Each row is a point. The points of each table are mixes of a few directions, plus a little noise. How many directions does each table use, and how many do they share? Where both have some left over, give the other angles between the two spaces (their principal angles), to ten degrees, smallest first.

First, 5 rows:
[[ 60 -32]
 [  5  -2]
 [-65  34]
 [-31  16]
 [ 31 -16]]
Second (4 x 2):
[[ 22  67]
 [-19 -60]
 [  5  17]
 [ -8 -24]]
Directions: first 1, second 1, shared 0; angles 80

First, 6 rows:
[[  3 -14  22]
 [  6 -32  51]
 [  9 -43  69]
 [ -7  35 -56]
 [ -8  42 -67]
 [ -3  13 -20]]
Second, 7 rows:
[[ 22 -10  55]
 [ 18  14  16]
 [ 48  87 -17]
 [-17 -14 -16]
 [-32 -42  -9]
 [  8 -16  34]
 [-46 -19 -63]]
Directions: first 1, second 2, shared 1

First (8 x 4):
[[ -2 -12  11  -9]
 [  3  14 -13  11]
 [ -8 -41  37 -32]
 [ -9 -49  44 -38]
 [-12 -64  58 -50]
 [ 10  53 -48  41]
 [  9  47 -42  36]
 [  9  52 -47  40]]
Second:
[[-14  -2   8 -10]
 [ 90  11 -52  63]
 [ 43   5 -25  30]
 [-17  -1   9 -11]
 [-54  -6  31 -38]
 [ 23   3 -13  16]
 [-71  -9  40 -50]]
Directions: first 1, second 1, shared 0; angles 50

First (9 x 6):
[[-55  43   2   1  -1  29]
 [ 35 -54  -4  11  -9 -12]
 [-40  62  17  14  -1  18]
 [  8 -38 -26 -34  10  -5]
 [  0  31  16  14  -1  -3]
 [ 47 -31 -13 -29  14 -30]
 [-21   2  -6  -5   0  12]
 [-24  79  21   4   8   3]
 [ 49 -95  -8  24 -20 -13]]
Second (6 x 6):
[[ 10  31   5  -7 -60 -26]
 [ 15 -22  17   4   5  11]
 [-13  11 -19   9  20  14]
 [-11   6  17 -53 -52 -84]
 [  4 -25  -7  31  61  58]
 [ -5  -1 -12  15  28  26]]
Directions: first 3, second 3, shared 0; angles 40, 50, 70

First, 9 rows:
[[-35 -24  -6 -36  25  14  70  13]
 [ -8  -6  -1  -9   6   3  16   3]
 [-25 -17  -4 -25  17  10  48   9]
 [ 20  13   3  21 -14  -8 -40  -8]
 [ 48  32   8  49 -34 -19 -95 -18]
 [ 14  10   2  15 -10  -6 -28  -6]
 [-25 -17  -4 -26  18  10  50   9]
 [ 10   7   2  10  -7  -4 -20  -4]
 [  1   1   0   1  -1   0  -2   0]]
Second, 7 rows:
[[ 25  39 -38   1  -7 -21  -5   1]
 [ -7 -14  20  -6   3  12  10   3]
 [  8 -10  44 -18  -2  26  20  10]
 [-51 -13 -81  12  24 -36  10 -12]
 [ 19  16  11 -20  -3  10  23  11]
 [ 13  -2  17  41 -18  -8 -71 -17]
 [ -7 -18  29  -9   3  17  13   4]]
Directions: first 1, second 3, shared 1

First:
[[ 31  23 -44 -20   7  65  19  47  -2 -51  44]
 [  2   1  -3  -1   1   4   1   3   0  -3   3]
 [ -4  -3   6   3  -1  -9  -3  -7   0   7  -6]
 [-27 -20  39  18  -6 -58 -17 -42   1  46 -39]
 [ 20  15 -28 -13   5  42  12  30  -1 -33  28]
 [-19 -14  27  13  -4 -40 -12 -29   1  32 -27]
 [ 29  21 -41 -19   7  61  17  44  -2 -48  41]
 [-30 -23  43  20  -7 -64 -18 -46   2  51 -44]]
Second, 11 rows:
[[ 21  51 -19   8   1  -2 -22  52  17 -39  24]
 [ -8 -23  15 -10   2   1   9 -27 -10  16 -15]
 [-18 -73  24  35  -8   3  26 -37 -16  33 -24]
 [-41   1 -76   5 -24  -1  12 -18  12  41  25]
 [ 13  39 -11 -10   4  -2 -15  28  10 -23  14]
 [ 35  95 -10 -46  17  -3 -38  54  18 -54  24]
 [-23 -40  10 -18  -1   2  20 -53 -15  40 -20]
 [-14 -38  16  -2   0   2  15 -36 -13  26 -18]
 [ -1 -21  -3  45  -9   0   5  15   3  -3   4]
 [ -4 -49  40   6   4   2  15 -32 -17  17 -27]
 [ 37  58  13 -11  14  -2 -28  54  11 -54  13]]
Directions: first 1, second 3, shared 0; angles 50

First, 11 rows:
[[ 46  37  50   8   6 -26   8   6  16 -41  35 -35]
 [ 56  43  15  38   1  55 -42  36 -25 -28  13  18]
 [-15   8 -42  13   5  65 -32  16 -25  20 -21  42]
 [-37 -74  -4 -28 -25 -65  33 -32   9  28 -21 -14]
 [-61 -20 -68 -10   7  48 -12  -5 -15  47 -37  44]
 [-27  35  -3 -21  31 -11  26 -13  32  -3  17 -20]
 [ 61 -59  40  28 -54 -30 -21  12 -34 -13 -10   0]
 [ 34  16  -4  32  -7  55 -42  29 -31  -9  -5  29]
 [-12   4  13 -18   9 -36  28 -16  25  -5  12 -26]
 [ 29  18  28   7   1 -11   1   6   5 -23  18 -16]
 [-74  -7 -24 -48  25 -44  52 -39  43  26  -2 -23]]
Second, 9 rows:
[[  6 -14  21 -36  26   7   1  -2  13  16  -3 -35]
 [ 11 -30 -33  -4 -24 -10  -6  25 -18   3 -18  19]
 [ 26 -24 -50 -32   4  10 -43  54 -22  18 -22  35]
 [ 51   5   8  14 -27 -17  29  31  -4 -45  10 -38]
 [ -5   9  24 -11   7 -44  22 -18  24 -11  19 -23]
 [-43 -13 -16  40 -47 -21  65 -36   0 -15  -7 -12]
 [ 17  48  67 -29  75  74 -12 -11  28   8  21 -64]
 [-33  61   3   8  39  26 -14 -22  18   4  21  23]
 [-30 -41 -24  50 -53 -26 -41 -23 -39  21 -21  95]]
Directions: first 3, second 6, shared 3

First:
[[-75 -27  12 -32  -8 -42   8 -32 -17  29 -34  39 -11  11]
 [ 10 -17  18 -39  57  -5  10   5  11 -19 -14  10  21 -24]
 [ 68   6   3   7  -8  18 -23  73   8  13  29 -79  -4  -9]
 [ 41  15 -26  -6   6   0  14  21  11  -8  53 -42  18   4]
 [-93  -2  14  69 -58 -19 -12 -44 -37  39 -47  64 -42   7]
 [ 14  -3  -4 -32  21   3   9  -3  11 -16   5  -3  14   2]
 [  1  12 -10   5 -44  34 -16 -30   4 -13 -18  15 -17  34]
 [ 56  22 -22  17  19  10  12  31  13 -18  55 -43  22 -12]
 [-23  -6  16  11  15   2  -1 -19  -5  -8 -31  38  -2 -14]]
Second (11 x 14):
[[-19   7 -32  -6 -29 -13  19 -46  -1   3  30  16   5  33]
 [-45  29  -6  43  16  23  -6  36  -9 -18 -26 -57 -10  20]
 [ 21  -4  24 -23 -10 -18  -9  45   0  -1 -20  26 -18 -40]
 [ 14  -3  22  -4  10   0 -12  36   0  -3 -21   1  -9 -28]
 [ 58 -44  17 -20  28   8  -4 -49  14  22  24  21  30 -15]
 [-83  46 -63  31 -42  -3  28 -36 -14 -14  23 -26  -5  77]
 [-22  14  15  46  43  36 -18  46  -5 -15 -36 -65  -2   1]
 [ 23 -34 -12  19  46  36   5 -95  12  20  41 -25  50  38]
 [-12  19  -8 -33 -56 -41  10  27  -6  -6  -2  47 -30 -14]
 [ 12  -4  12 -11  -2  -7  -5  19   1   0  -9  12  -7 -20]
 [ 53 -26  31 -43  -5 -22  -9  17   8  11  -4  50  -5 -51]]
Directions: first 5, second 3, shared 1; angles 60, 70

First (8 x 18):
[[ 37 -17  20  -6 -16  -8  -5 -26  27 -47  24  72  16  44 -53 -27  -3 -19]
 [  8   0   8  -3   4 -13   0 -11   7  -6  -5  20  -1   9 -22  -8 -11  -3]
 [-46  16 -28   9   8  28   3  38 -35  49 -12 -95 -11 -51  81  36  21  23]
 [ 25 -25   2  -1 -37  30  -8  -2  13 -46  50  36  25  34  -3 -13  32 -16]
 [ 10 -30 -14  34 -15   4  54  28  36  14 -18  12 -17 -34  29  14 -12 -26]
 [-32  34   1   5  59 -59  24  -2  -8  70 -84 -37 -43 -53 -10  16 -62  18]
 [-27  55  21 -48  44 -29 -68 -41 -55   7  -7 -31   9  29 -46 -14  -6  44]
 [ 23 -33  -7   9 -47  45   2  13  16 -42  54  23  24  22  23  -4  41 -21]]
Second (9 x 18):
[[ -9 -27 -19 -42 -10 -17   5   0   2  33  37 -21   0  11  23  -3 -39 -23]
 [ 16 -20   5  24  20  36  25 -12 -45 -16 -24  34  15 -52 -41  -4  38  15]
 [ 12 -30  29  18  50  21 -37  37  16   3  -4   4  -2  -7 -30  -5  51  11]
 [ 31 -20   8  16 -56  -1 -56 -17 -39   8 -39  35 -36 -51 -63  29  -9  25]
 [  8 -26  26  14  66  42   9  29  -3 -17 -12   9  13 -18 -22 -25  58  12]
 [-12 -19 -11 -61 -43  -1  11 -20 -12  18  36   6 -25 -39  14 -11 -67  -2]
 [-30  52  44  -7  38  28   9  24  72 -47  25   6 -14  -3  42 -35  11  28]
 [-27  55 -45  18 -14 -67  18 -22  48  28  48 -37  41  84  73  31 -27 -41]
 [ 10  35 -37  21 -52 -42  17 -19 -37 -11 -70 -35   6  73   4  23 -21 -26]]
Directions: first 3, second 6, shared 0; angles 70, 80, 80

First, 9 rows:
[[ 28   4  14  -5  18  13  43   7 -12  -4  35   2  20   6  35  19  15 -13
   -1  -7]
 [ -3 -31  56  22 -25 -90 -53 -40 -43  23  15 -75 -59   9 -51 -20  43  47
   61  -6]
 [ -3  22 -46 -15  15  64  29  29  35 -16 -19  55  39  -8  30  11 -35 -31
  -44   6]
 [-21   3 -21   0  -8   7 -23   2  18   0 -30  11  -4  -7 -17 -10 -19   2
  -11   6]
 [ -7   3 -12  -2   0  10  -4   5  10  -3 -12  10   3  -3  -1  -2 -10  -4
   -8   3]
 [ -4   3 -10  -2   1  11   1   5   7  -2  -7   9   5  -2   3   0  -8  -4
   -7   2]
 [ 33  17  -6 -14  30  49  70  23   2 -14  35  32  46   4  60  30   1 -33
  -25  -7]
 [-35 -17   5  15 -31 -51 -74 -24  -1  14 -37 -33 -48  -4 -63 -31  -3  35
   25   6]
 [ 13  -4  18   2   2 -12  10  -5 -14   3  19 -14  -3   4   6   4  16   3
   11  -4]]
Second, 10 rows:
[[-26  22 -13 -12 -26 -35 -24  -2   3  46  -9 -12  10  21 -12  -4   8 -17
   31   4]
 [ 23  28  21  11  18  95   5  40 -34 -54 -30   0   8 -63   2 -11  -9  12
  -42 -38]
 [-12   4  -1   1 -12 -31 -13 -11  13  23  -1  -9  -6  11   4  -8   4  -4
   25   8]
 [ 16 -26  36  38  20 -36   3 -37  47 -30  11 -15 -45 -23  52 -34  -7  32
   29  17]
 [ 27 -30 -13 -11  26  48  42  12 -23 -38  20  32  15   7 -18  36  -6   3
  -57  -4]
 [  2  21   3  -2  -1  40  -6  22 -22  -9 -18  -2  11 -22  -7  -2  -1  -3
  -15 -19]
 [ 22 -49 -23 -16  23  13  47  -4 -11 -22  37  37  13  35 -20  47  -3   1
  -48  12]
 [  8 -36  23  30  13 -65   3 -47  55 -10  22 -12 -42   2  46 -26  -3  24
   39  30]
 [-31  30 -23 -26 -32 -17 -25  13 -14  53 -12  -7  23  26 -30   8  11 -27
   18  -4]
 [-27  37 -12 -14 -29 -10 -30  15 -13  43 -20 -13  17   6 -19  -5   8 -20
   22  -9]]
Directions: first 2, second 3, shared 0; angles 50, 70

First, 10 rows:
[[-16 -15  20   9  -9  -8   7   8  13  19   9   3 -21 -20 -15 -10   8 -28
  -25 -24  38  25  -8  17]
 [ 30  31  24 -19   0 -14   0  21  34 -36 -42 -33 -18  13  10  -7 -20  29
   45  31 -57 -55 -35 -13]
 [ 12  38 -59  -1  -2  -4  10   4  -2 -49 -13 -10  22   7   5  -8  13  28
   49  39 -13 -19  -4 -41]
 [ 14  35 -85 -17  -6 -23  30  34  -3 -75 -19   4  31  -2   8  23  -9  50
   61  47 -38 -28 -21 -69]
 [-42 -32  45   2 -25   5   5 -15 -28  46   1   7 -17  -9 -20  31   2 -30
  -23 -58   4  38  31  46]
 [ -7 -20  43  20   9  20 -23 -30   3  48  22  -2 -16   0  -6 -30  18 -38
  -47 -26  48  26  16  42]
 [  7  -7  39  -5   1 -17   3  23  36   5  -7 -10 -32 -14  -6 -15 -13 -11
  -13  -6  10  -8 -35  11]
 [ 23  -5 -74  14  44  36 -30 -38 -36   4  49  39  65  24  30  -6   9  17
  -28  35  21   7  38 -28]
 [ 23 -19  42 -18  15 -18  -5  32  34   5  -7   3 -23  -3  11   5 -41   7
  -22   2 -23 -27 -39   2]
 [-43  -6   3  17 -26  24   3 -43 -51  28   5  -1  10   3 -19  17  32 -24
    2 -40  12  41  57  31]]
Second:
[[ -1 -16  27   4  12  28 -28 -37 -25  37  12   6  12  23  11   6   1  -6
  -24 -14 -11   3  36  28]
 [-40  17 -85  16 -31  -7  38   0 -32 -30  10  12  24 -25 -25   9  40  -6
   31  -4  44  45  22 -30]
 [ 23  17 -19  -2  10 -20   8  31  40 -32  -1  -6 -10 -13   3 -30  -3   8
    7  31  20 -17 -44 -29]
 [  4 -21  20 -11  -1 -34  17  49  39  -2   0   9 -30 -29  -7   1 -27  -7
  -22  -9  15  -1 -50  -6]
 [ -6  54 -95  23  -6  23   5 -38 -32 -44   7 -10  46  13  -1 -25  57  16
   52  39  26  11  38 -36]
 [ 27 -18 -19  21  45  19 -34 -17  14  26  53  24  16   1  17 -46   8 -17
  -64  18  69  15  -1   0]
 [ 30 -15  55 -10  26   2 -26   5  29  22  -1  -4 -19  13  17 -11 -29   1
  -28   5 -20 -29 -21  18]
 [ 23 -13  55 -24   5 -37   8  55  58  -6 -22  -9 -45 -17   3   0 -45   4
  -10   1 -23 -33 -66   0]
 [-33 -36   4  11  -6  20  -5 -31 -46  47  27  27  15  -1  -8  27   8 -24
  -39 -42  21  46  48  30]
 [ -7  11  48 -16 -20  12  -6 -20 -25   4 -42 -28  -5  29   2  35 -10  18
   41 -13 -83 -29  26  24]
 [-22  19   7 -13 -36  -7  22   1 -20 -20 -41 -21  -5   6 -13  34   1  15
   57 -12 -56 -12  13   1]]
Directions: first 5, second 4, shared 4

First, 8 rows:
[[  5  -2  21  -2  -6 -21  -6   7  -8  -3  15  14   5   7 -14  -6   5  17
   -3   5  -2   1  -5  -5   8   6   9   3  11  -7  -3 -11]
 [ 14  -5  62  -6 -19 -57 -20  19 -24  -8  42  42  17  19 -40 -16  15  48
   -7  16  -5   4 -16 -15  26  17  27   8  34 -19  -8 -32]
 [-21   7 -95   8  28  87  31 -28  36  12 -64 -63 -26 -29  60  24 -22 -73
   11 -24   8  -6  24  22 -38 -25 -42 -12 -51  29  12  49]
 [ -8   2 -37   3  11  34  11 -11  15   4 -25 -25 -10 -11  23   9  -8 -29
    4  -9   3  -2  10   9 -15 -10 -16  -4 -20  12   5  20]
 [ -1   0  -2   0   0   2   0   0   0   0  -1  -1   0   0   1   1   0  -1
    1   0   0   0   1   0  -1   0   0   0  -1   1   1   1]
 [  4  -1  19  -2  -6 -17  -6   5  -7  -2  13  12   5   6 -12  -5   4  15
   -2   5  -1   1  -4  -4   7   5   9   3  10  -6  -2  -9]
 [  6  -2  25  -3  -8 -23  -8   8 -10  -3  17  17   7   8 -16  -7   6  20
   -3   6  -2   2  -7  -6  11   8  11   4  14  -8  -3 -13]
 [  1   0   6   0  -2  -6  -1   1  -2   0   5   3   1   2  -4  -1   1   4
    0   1   0   1  -1  -2   2   1   3   1   3  -2  -1  -3]]
Second:
[[ 11   5   7 -13  -2 -23 -12  21 -13 -10 -18 -16  32  -4  -2 -13  -3  -4
   26  -7   5  -2 -24 -12 -31 -42 -26  29   2  33 -14  -3]
 [  3  11   6  11  20 -15  -6  14   4  18   4 -18  17 -11  21   0   8   2
    6   1   6 -10  -5  14  -8   0   9   0  26  19  -4   6]
 [ -1 -28 -15  20 -12  39   3 -35  17  -7  -2  42 -46  17 -36   6   4   6
  -48  -8  -8  -3  36  -4  31  34  12 -26 -31 -56   7   0]
 [ -1   4   2 -22 -10   7   7 -14  -7   1  10  -9 -21   1  -4  14 -14  10
    2   2  -1  12   2 -21   9 -16   2  -9  -7   3  13 -15]
 [ 19   0  -1  37  17 -10 -33  10  10   3 -23   8  31  -5   0 -12  22 -11
   -2   0   7 -32   8  26 -12  17   5  11   6  -1 -30  18]
 [  3  24   3 -19 -13 -11  -9   2 -18 -17  -2  -6  21  -2  14   4  -6 -18
   43  26  -1   5 -10   5  -5   4  -2  20 -12  12 -14   2]
 [-55 -34 -11  -8  -7  28  79   0  12   4  41  22 -54  14  -4  -8  -9  15
  -49 -20 -18  47  -4  -1  26  24  -4 -34   9 -38  58  -4]
 [ 21  19   9  -4   8 -16 -28   2  -6   9  -9 -23  19 -11   9   9   0   1
   22   6  10 -16  -3  -5 -12 -22   4   9   7  28 -16  -4]]
Directions: first 1, second 5, shared 0; angles 90
